Each row of a before or after table is a point. One or more steps were done to the points. Then noise was added and the rows were shuffled. The steps act on columns, c1 being the first. Write out the steps. A step turns or swaps two columns, mirrors them in a line or flattens them onto one, adds a multiple of one to another, or multiplies or shifts one. Angles are multiples of 10 degrees, from the lower column toward the higher: turns from -170 to 170, lines from 10 to 170 but not 90. Use the fewest steps. Two steps may share a column if one is a turn and the other turns, adds or multiplies; they go together, in the order done. Otherwise the lowest column goes first.
In the rows, 128 means zero.

Before (11 x 3)
[[187  27 141]
 [167 149 130]
 [181 180  47]
 [128  89 120]
 [125 142  93]
 [143 131 122]
 [ 74 114 173]
 [161 144 147]
 [ 59  84 194]
 [139  69 154]
 [137  97 161]]
After (11 x 3)
[[165 135 119]
 [113 129  94]
 [159 203 193]
 [131 184 174]
 [161 125 162]
 [238  87 142]
 [189 127 152]
 [114  85 131]
 [118  94 146]
 [ 87  68  45]
 [127 111 123]]
Steps: mirror c1 and c2 in the line at 140 degrees

Before (14 x 8)
[[ 91 207 189 132 140 141  71 106]
 [156 114 133 151 145 134 151 136]
 [ 82 191 102 149 110  70 101 152]
 [205 147 128 129 149 135 134 115]
 [143 111 190 171  71 164  66 102]
 [ 94 159 171 169  96  58 175 174]
 [203 165  88  85 186  51 128 133]
 [212 182 176 122 186 169 106 185]
 [136 206 114 115  93  82 147  82]
 [ 95  99  97 137  99 105 169  86]
 [157 108 129 211 131  57 102  93]
 [ 77 106  63 206 192 146 127 133]
 [ 73 168  91  97 177 157  94  91]
 [119  85  83 197 173 183 125 116]]
After (14 x 8)
[[ 97 101 102 136  97 110 148  89]
 [ 90 206 186 134 142 139  50 106]
 [ 82 191 104 151 110  70  79 156]
 [ 73 105  65 204 194 146 106 132]
 [140 111 193 175  69 160  46 104]
 [202 166  86  86 186  52 106 130]
 [204 146 127 129 151 133 114 116]
 [210 186 175 127 189 170  84 186]
 [ 77 166  92 100 177 158  79  92]
 [ 93 159 171 170  96  57 154 171]
 [116  84  83 198 171 184 108 116]
 [154 107 132 209 131  56  81  90]
 [135 207 115 116  94  84 125  81]
 [157 113 136 150 142 132 132 137]]
Steps: shift c7 by -20

Before (14 x 12)
[[105 110  93 163 163  91 188 102 134 179 119 155]
 [153 110 128 112  66 128 178  85 173 105 123  85]
 [128 131 111 163  69 155 120 149 130  86 172  90]
 [175 192 188 171 162  70 177 199  60  97 182 172]
 [205 118 112 176 182 170 154 172 190  91 193 131]
 [119 162 157  70 132  66  76 108 132 176 162 127]
 [162 100 157 149 151  44 113 181 164 137 123 109]
 [102 178 186 180  91 158  94 106 158 120  79 181]
 [206 206  54 134 160  94 184 200  76 202 164 129]
 [105 102 185 169 151 105 109 134 123 154  80  83]
 [ 98 204  93 149 172 128 120 210 174 143 167  94]
 [137  73 150 112 142 182 181 164 150  90 121 165]
 [155 161 158 209  63  65  77 134 175 156 158 179]
 [166 117  61 124 165  73 137  83 158  98 133 211]]
After (14 x 12)
[[120 158 159  69 133 193  75 138 143 177 162 126]
 [104 106 185 170 150 150 109 116 115 156  79  84]
 [105 110  94 162 163 169 189 149 127 178 119 155]
 [164 106  61 124 166 189 137 163 152  97 134 212]
 [138  69 149 113 143  70 182 102 130  91 123 168]
 [163  87 157 150 151 203 114  62 153 135 121 108]
 [ 97 185  93 149 172 114 121  47 197 144 166  94]
 [127 132 110 163  69  96 120 113 131  86 173  89]
 [153  96 128 113  67 136 176 170 166 105 124  84]
 [104 164 186 181  91 103  94 155 173 121  79 180]
 [206  99 112 177 181  77 153  91 182  92 196 129]
 [155 144 158 210  63 189  78 109 184 157 159 179]
 [175 212 187 172 163 173 177  51  88  98 182 171]
 [204 219  54 133 160 149 184  50 106 201 163 129]]
Steps: turn c2 and c9 by 20 degrees; turn c6 and c8 by 170 degrees

Before (9 x 20)
[[197 135  51  76 172 100 162 152 164  57  87 120 160  98 123 128 117 188
  135 142]
 [202 121  98  59 171  92  83 105 137  54 137 145 184 107  97 161 143 205
   97 146]
 [208 149  86  91 103 118 129 117 179  11 112  38 147 126 113 170 133 182
   86 144]
 [135 153 187 162 129 150  98 120 158 206 130 172 132 127  96 117 180 120
  138  82]
 [106  81 143 154 132 166  70  78 155 209 156 181 126 131  84 103 118  58
  172 120]
 [147 187  61 175  92 180  83 158 141 130 125 222 158 230  76 126  96 163
   93 152]
 [103 124 169 200 138 165 107  99 122 173  94 150 171 175  57  65 144  84
  100 150]
 [223 155  49  77 149  92 141 108  85  67 108  59 181 106 103 190 137 160
  124 120]
 [111  95 164 146 128 176 112  90 156 186  78 144 179 164 146 149 141  85
   82  95]]
After (9 x 20)
[[147 186 190 152  82 179  83 158 141 130 125 230 157 231  76 153  97 163
   92 151]
 [106  80 105 141 124 166  71  78 156 209 156 185 127 132  83 145 118  57
  173 119]
 [222 155 223 123 139  91 141 109  85  66 109  42 181 106 103  96 137 160
  125 120]
 [196 135 199 162 161 100 163 152 163  56  88  89 160  98 123 156 117 187
  134 143]
 [103 124  68  87 127 164 106  98 122 172  94 192 171 174  59 175 144  84
  100 151]
 [111  96 100 125 117 176 113  92 156 185  78 152 178 164 146  95 142  87
   82  95]
 [202 121 167 190 161  93  83 104 137  54 137  96 184 107  96 107 144 206
   97 146]
 [208 149 182  98  93 118 129 117 180  11 113  34 149 126 115 103 133 181
   87 145]
 [136 154  68 132 119 151  97 120 159 206 130 185 131 128  96 118 179 120
  138  82]]
Steps: turn c3 and c16 by -160 degrees; mirror c4 and c12 in the line at 70 degrees; shift c5 by -10

Before (8 x 48)
[[107 113  79 108 132 125 151 123 164 117 125 117 129 153 100 154 130 137
  162 146 117 115 190 149  29 105 111 146 116 157 138 148 171  93 154  86
  142 109 156 140 137 128 117 140 146 147  84 156]
 [101 109 102 127 151 126 119 114 174 130 164 139 143 179 113 130 127 151
  118 121  92  83 162 146  79 170 136 130  96 108 126  97 136 125 114 135
  172 152 164 101 190 113 145 149 185 119  89 110]
 [133 121  83 134 163 155 130 147 182 128 128 128 171  93 115 159 155  97
  117 167 161  63  76 102 197 153 211 126 105 109 148 123  53 111 158 106
  102 161  53 123 188 148  77 108 109 110 181  69]
 [148  49 172 135 103 169 113 140 111 157  94 106  87 161 107 151  59 140
   57 126  64 145 140 118 213 103  61 103  66 195 199 100  97 173 168 153
   45  54  56 139 132 140 210  98  97 132 248  69]
 [ 86  87 113 133 125  84  98  82 138 164  80 144 154 173  85 131 140 159
  198 146 101  92 146 179  39 137 117  98  89 128 116  92 124 116 129 108
  173 142 152 135 166  92 108 117 152 172  79 172]
 [200 124 156 164 148  79  86 180 148 145 118 132 134  84  97 116 161  82
  120 104 169  74  78 144 235 124 142 131 158 135 166  69  73 111 171  94
  123 143  81 140 152 176 124  99  96  88 145  48]
 [169 121 105 138 123 158 145 143 118 141 106 135 115 164 115 109 195 133
  140 202 121 124 152 219  54 159 102 137 103 146 127  90 150 127 138 106
  195 118 162 116 189 149 157 136 122 145  69 196]
 [ 87 112 125 109 145 121  65 104 151 143 107 120 164 140 109  97 152 177
  207 132 143 135 168 203  62 129 113 100 131 126 137 128 181 118 128 126
  175 143 152 172 162 117  81 167 150 178 105 131]]
After (8 x 48)
[[203 123 157 163 153  79  86 184 148 146 116 133 132  84  93 118 161  82
  118 105 169  72 180 146 148 124 142 129 158 133 164 248  73 112 171  93
  124 141  80 139 156 176 126 100  97  88 146  49]
 [164 119 106 141 127 157 148 143 119 142 108 131 118 167 113 108 190 132
  139 202 122 123 105 220 185 160 100 140 101 147 128  71 147 125 137 106
  195 115 163 114 186 149 156 136 121 146  68 194]
 [111 113  77 113 132 123 150 124 164 118 124 116 131 152 100 154 129 138
  163 145 114 116  64 147 144 107 109 147 116 159 136  27 168  93 156  84
  140 108 160 141 137 130 115 139 144 151  84 159]
 [100 108 101 127 148 128 116 112 173 132 164 139 141 179 113 128 127 151
  115 121  95  83  93 146 172 172 136 130  97 106 126  93 137 127 114 135
  171 152 163 102 189 115 144 151 184 122  90 109]
 [133 119  82 135 161 157 132 147 183 126 129 128 171  94 117 157 156  94
  117 170 158  62 177 101 112 153 210 127 106 105 149 197  53 113 162 106
  103 160  52 123 188 151  77 107 111 110 179  67]
 [ 84  86 111 135 123  82  97  83 139 163  82 144 155 170  83 131 137 157
  198 142  99  90 111 179 190 140 116  98  87 126 117  55 121 119 132 106
  172 141 153 134 167  92 107 114 153 171  81 173]
 [144  52 173 136 102 170 112 139 112 156  93 102  89 158 108 150  58 136
   60 124  65 142 119 118 126 106  61 103  63 195 198 218  97 173 170 154
   47  52  55 139 134 139 209  99  96 134 247  70]
 [ 86 111 123 107 145 127  67 108 148 146 110 123 163 143 108  99 150 175
  208 132 144 136  85 204 151 128 113 100 130 125 139  68 179 119 128 124
  176 144 152 175 159 116  82 166 150 177 105 130]]
Steps: multiply c23 by -1; turn c25 and c32 by 110 degrees

Before (14 x 64)
[[159  89 100 100 162 116  86 120 138 156  99 172  66 140  92 134 130 174
  126 159 124 195 208  85 151 118  81 114 161 124  79  47  68 148  83  81
  175 141 132  90  65 147 140 172 137  82 104 124 105 111 173  93 138 124
   84 135  91 183 182 146  95 134 111 104]
 [116 111 105  76 103  99  97 130  95 134 136 155  89 157  65 138 130 148
  186 178 157 116 129  87 168  89 104 157 164 145 116  65  74 145 100  73
  158 140 108  56  58 137 134 160 131 147  44 144 123 125 176  63 163 154
   76 109 118 164 135 134  77  88 162  78]
 [146  92  89  95 148 127 119 128  85 122 143 140 103 187  54 173 145 141
  140 149 108 160 167 112 189 143  88 140 132  93  84  83  59 145  86  78
  165 166 113  71  71 154  67 168 107 131  91 168 105  76 121  52 112 159
   77 113 153 117 134 147 120 152 118  86]
 [ 84  89  94 108 131 127 157  97 112  79 145 139  44 130  81 198  38 153
  183  97 109 155 137 150 153 134 115 116 183 113 133  83  94 148 142 164
  117 151  89  44  97 153 189 107 178 145 119 164 162  98 188  72 191 126
  106 106 177  89 102 160 106 194 145 141]
 [125 121 168 160  49   7  94 161 140 180 234 120 171 191 171 128 128 100
  126 132  76 138 134  69 100 133 109 102  43 229  81 138 133 193 113 153
  172 132 143 119  95  91 146 180 164 131  97 136  91 196 152 139  31 158
   99 114 101 162 150 151  91  86  23  67]
 [ 96 117 133 130 120  44 234 146 128  84 216 145 161 101 137 164 140  92
   77  60  91 195  39 134  54 116 119 199  73 129 150 161 139 176 182  92
  144  28 201 109 105  91 213 105 180  68 178 182 182 185  58 165 161  87
  169 185  39  66 192  75 140 132 124 138]
 [ 84 164 195 145  85  58 134 191 175 151 199  99 161 158 183 101 120  78
  102 121 108 150 134 102  89 166 109 173  60 153  92 132 125 124 146  68
  166  93 121 136 126  32 147 152 191  80 111 127 129 195 105 154  47 122
  140 151  65 127 158 144 182  80  96  91]
 [ 88  89 126  97 152 114 116  99 119 131 145 169  79 129  97 206  62 135
  221 107 131 142 138 152 147  82  89 141 151  88 189 145  98 180 151 178
  125 111  87  72  89 167 155  80 178 175 200 170 175  82 113 117 156 119
  103  87 107 116  78  65 124 160 153 159]
 [109 179 166 134  77  17 101 127 152 167 207  78 184 194 136  88  76 138
  120 159  70 132 174  90  69 175 112 135  77 159 111 194 125 141 119 148
  210 150 117 114 151 100 133 201 119 120  97 136  83 183 134 130 112 161
  105 151  89 151 163 148  99  34  47 100]
 [ 87 103  99 134 101 132 141 149 144 154 113 119 123 199  98 198 172 225
  150 187 101 152 184  96 171 129 106 145 153 137 135  98  81 121 118  86
  161 118 113  31  78 165  95 164 131  88 128 110 127 156 164  50 128 198
   75 120 101 172 154 187 117 143 125  76]
 [133  82  64  80 161  97  63  94 130 148 154 191 139 161 132 138 146 179
  183 142 109 119 209 140 187 150 145 109 157 114 112  90  93 128 144 115
  122 138 134 101  77 133 131 113 133 128  64 139 165  99 156  78 153 162
   99 100 150 120 145 148  99 124 126 110]
 [ 78 130 129 160 105 123 163 139  96 101 191 172 116  88 127 132  86 132
  140  75 107 222  88 157  90 139 181 160 101 135 188 127  90 156 142 138
   91  22 203  97 172  97 173 103 169  80 163 220 178 148  84 151 160  82
  132 128  84  86 106  26 160 172 154 121]
 [ 98 107 161 146 101  42 202 216 130 146 219  93 135  50 137 142  95 108
  104 114  82 215  43 116 117 131 149 218 116 121 166 120 157 161 191  95
  116  46 221  93 128 137 173  83 182  63 198 177 180 124  90 154 161  63
  142 164 114  83 143  45 167 145 137 181]
 [ 93  62 124 143 131 161 104  72 139 123 141 181  98 151  67 150 107 134
  160 142 100 127 135 162 153 107  76  79 163 100 179  79 135 151  75 161
  141 139 114  90 104 190 154  89 139 158 114 188 185  93 162  82 160 130
  163 104 175 130  91 117 108 135 184 131]]
After (14 x 64)
[[144  91  88  98 152 124 119 134  89  74 145 139 105 187  56 170 147 141
  137 149 110 161 169 164 153 143  89 143 131  92  55  80  60 149  80  74
  165 167 109  68  72 153  67 165 105 131  91 167 110  75 123  53 112 142
   73 109 151 118 131 147 117 123 118  85]
 [154  91 106 100 164 113  84  89 140 121  98 170  65 140  93 135 128 177
  126 161 126 191 208 147 161 116  84 115 163 119  51  48  67 147  87  85
  173 144 134  87  63 153 141 172 141  79 107 128 102 110 153  95 133 128
   80 138  90 180 182 139  98  89 109 101]
 [ 77 134 130 158 103 119 159 168  93 149 195 173 117  92 132 129  89 129
  143  71 109 217  88  90  90 140 183 158 101 136 220 127  88 154 140 138
   91  22 205 100 180  97 172 100 171  81 164 220 178 148 110 153 163 188
  135 123  86  85 108  20 156 149 154 125]
 [ 81  91 127  98 151 112 120 123 120 116 147 166  82 124 102 205  62 132
  220 110 133 145 141 124 140  82  91 140 148  93 227 149  98 179 148 181
  123 112  84  71  89 167 157  84 179 174 198 173 176  81  99 115 159 162
  103  88 105 114  81  65 119 149 150 158]
 [111 180 168 134  76  21 100 119 152 201 209  74 180 196 129  87  75 139
  119 161  69 127 169 144 133 177 117 136  75 157  97 194 123 143 121 146
  207 150 117 113 151 102 135 200 117 117 100 138  84 184 132 127 116  29
  109 149  86 153 160 149 101  91  53 100]
 [ 94  62 126 147 129 158 103  68 138 102 140 181  99 153  66 149 107 134
  158 144  96 128 132 122 135 109  78  80 165 101 208  79 137 155  76 160
  140 140 108  87 102 196 153  90 138 160 109 186 182  93 107  83 159 135
  163 103 174 129  89 114 103 162 187 132]
 [ 86  99 100 132 101 129 144 120 145 104 113 123 124 197 101 195 172 225
  151 190 101 145 180 204 167 126 106 143 148 135 140  99  81 119 120  87
  161 111 112  36  81 163  93 169 131  89 126 112 129 154 161  49 126 117
   78 120  98 169 155 188 116 119 128  71]
 [ 96 104 162 144 103  43 205 217 127 149 217  92 137  48 137 139 101 107
  105 114  83 216  37  83 138 130 150 225 112 122 190 122 158 161 192 101
  116  49 223  93 129 139 172  84 178  65 191 180 183 124 179 151 159 166
  146 164 111  79 142  46 171  99 132 180]
 [125 119 167 164  49   8  91 132 143 175 236 120 174 191 168 127 126 101
  125 131  69 139 133 160 159 131 107 101  43 235  54 134 135 198 113 154
  168 135 139 124  95  89 141 183 165 131  98 136  90 199 167 140  29  79
   96 112 100 162 152 150  88  76  23  67]
 [ 87 166 192 144  89  61 137 188 179 176 204  97 158 161 185 101 119  79
  104 122 106 150 133 118 127 168 111 173  60 154  71 132 129 125 147  73
  164  95 117 138 124  30 149 153 191  82 114 126 125 198 164 150  43  86
  140 152  64 123 159 147 179  93  96  93]
 [132  86  65  85 163  97  60  87 131  87 154 187 140 161 132 136 144 179
  185 141 110 118 212 152 174 152 142 114 155 114 100  88  96 129 147 115
  121 137 132 105  73 130 131 113 130 128  60 140 161  97 118  77 152 113
   99  99 152 118 144 150  98 151 126 111]
 [ 86  88  89 112 130 126 158  60 110  85 144 144  38 130  80 196  38 154
  182 100 111 153 134 141  95 138 115 116 186 114 136  83  92 147 144 162
  118 151  90  50  97 152 189 108 182 149 118 159 157 101 143  73 193 193
  110 105 178  91 102 159 109 157 144 146]
 [119 115 107  72 101  95  95  90  94  97 132 155  87 162  63 139 135 150
  188 177 160 118 132 154 148  87 106 155 163 144 111  63  72 145 101  80
  157 142 106  55  59 133 134 161 130 147  41 144 119 128 162  65 162  82
   78 111 121 164 134 129  75  96 167  79]
 [ 98 111 134 130 121  38 231 193 128 177 213 140 163  96 138 161 142  94
   77  58  90 196  42  92  50 116 116 200  73 130 165 162 139 175 182  92
  144  25 207 112 101  92 212 110 180  69 176 179 185 183  94 165 160 146
  170 186  41  65 190  74 139 124 124 140]]
Steps: turn c8 and c51 by 50 degrees; turn c10 and c25 by 60 degrees; turn c54 and c62 by -110 degrees; turn c24 and c62 by 110 degrees; multiply c31 by 1.6
